Rows are points. Any point is a mix of the corners, with weights that add up to 1. It lies inside the corners' shape when no weight is negative. Is each point inside? If not, which corners have a negative weight?
(in the rows, 128 means zero)

Corners:
(1): [165  84]
(2): [124  95]
(3): [100 140]
Points:
[104 134] => inside
[147  82] => outside (3)
[146 103] => outside (2)
[138 114] => outside (2)
[177  68] => outside (3)
[147  90] => inside

Corners:
(1): [138 112 126 127 130 165  83 140 160]
(2): [122  89 158  16 143 147 136  82 140]
(3): [ 72 130 151 118 152  59 144 139 145]
(4): [173  86 186 158  63  68 140 127 121]
(5): [135 126 119 126  79  89 183 105 146]
(6): [118 151  89 162  82 172 106  84  93]
(7): [ 82 169  96 110  93  99 104 155 108]
(8): [165 158  95 127 185  76 188  87 108]
(9): [164 190 126 149 132 102 124  84 151]
(10): [132 124 168  77 147 162 169 144  95]
Points:
[130 111 142  80 131 140 127 110 138] => inside
[135 137 126 125 125 130 116 121 140] => inside
[130 131 145 100 138 124 155 126 113] => inside
[152 155 131 163 107  59 152  67 142] => outside (1, 7, 10)
[151 132 146 139 101  92 138 112 130] => inside

Corners:
(1): [ 99 100 149 163 116 148 117  95 127 171  78 159 177 173  84 128 169 108
 162  81]
(2): [125 147 106 123  66 121  98 151 124 134  78 159 112 125  89  94  84 124
  91  94]
(3): [ 99 169 103 175 121 141 126 111 149 136 113  91 180 101 185 141 100 160
 109 158]
(4): [132 152 194 152 173 209 145 170  84 127 131  86 131 133 140  85 135  94
 152  91]
(5): [146  89 124 132 102 152 130 160 148 120 177 137 182 134 168 186 104  67
 164  78]
(6): [ 83 130  96 138 138 105 132 194 172 118 161 172 173 177  76  91  83 158
 148 150]
(7): [151 157 182 166 104 124 148 111 166 139 167 126 156 139 132 163 118 111
  85 172]
(8): [101 127 155  91  64 103  78 140  98  73 180  91 178 130 156 185 171 170
 160 154]
(9): [142 129 101 151 100 145  71 189 174 103  87  91 168 112 127 115 140 140
 154 161]
(10): [165 151 123 113 130 123 112  87 131 146 164 156 173  87 146 128 110  85
 146 131]
(11): [127 129 134 114 104 180  76 179  95 144 150 118 137 156 183  94 190 118
 145 145]
(12): [ 91 110 168 111 157 148 130 124 179  78 105 140 124  91 104 187 137 172
 112 158]
(13): [151  73 188 100 137 169 149 103 171 184  82 116 130 113 118 105 130 128
 122  85]
(14): [ 70 159 140 119 114 102  96  94 125 190 128  71 139 120 133  91 149  66
 146 138]
(15): [ 92 147  84 118 110 143  55  99 128 185 122  81 105 146  88 165 108 176
 113 118]
(16): [159 118 106 128 141 162 141 188  76 122  92 146  96  81  99 204 100 147
 168  96]
(17): [155 100 136  88 172  95 100 154  84  75 138 104  93  63 146 175 116 180
  83 120]
(18): [113 136 101  95 122 114 119 133 126 111 133 131 119 104  81 117 202 167
  95 126]
(19): [122 113 119 184  73 117 124 121 155  86  95 147  93 174  74 157 103 155
 159 104]
(20): [160 168 128  84 137  95 103 104 149 162  96 156 156 112 139 190 144 123
 143  77]
(21): [ 91 143 150 178  60  82  73 103 125 186 170  60  96  63 142 132 105 134
 114  62]
Points:
[118 136 130 137 115 137 113 140 140 137 128 124 147 133 118 129 126 127
 139 126] => outside (17)
[101  81 145  98 126 108 127 104 163 108 130 134 144 176 118 199 170 185
 115 139] => outside (2, 4, 9, 10, 16, 21)
[ 99 134 105 175  73 119  95 203  73 103 143 101 154 144 142  91 142 125
 171  97] => outside (7, 10, 12, 13, 15, 20)
[126 121 122 125 133 151 114 140 134 136 100 133 138 128 116 130 132 133
 139 114] => outside (7, 8, 21)
[130 124 146 131 114 113 134 148 131  98 140 121 120  97 104 132 114 121
 133 122] => outside (1, 3, 11, 15, 20)
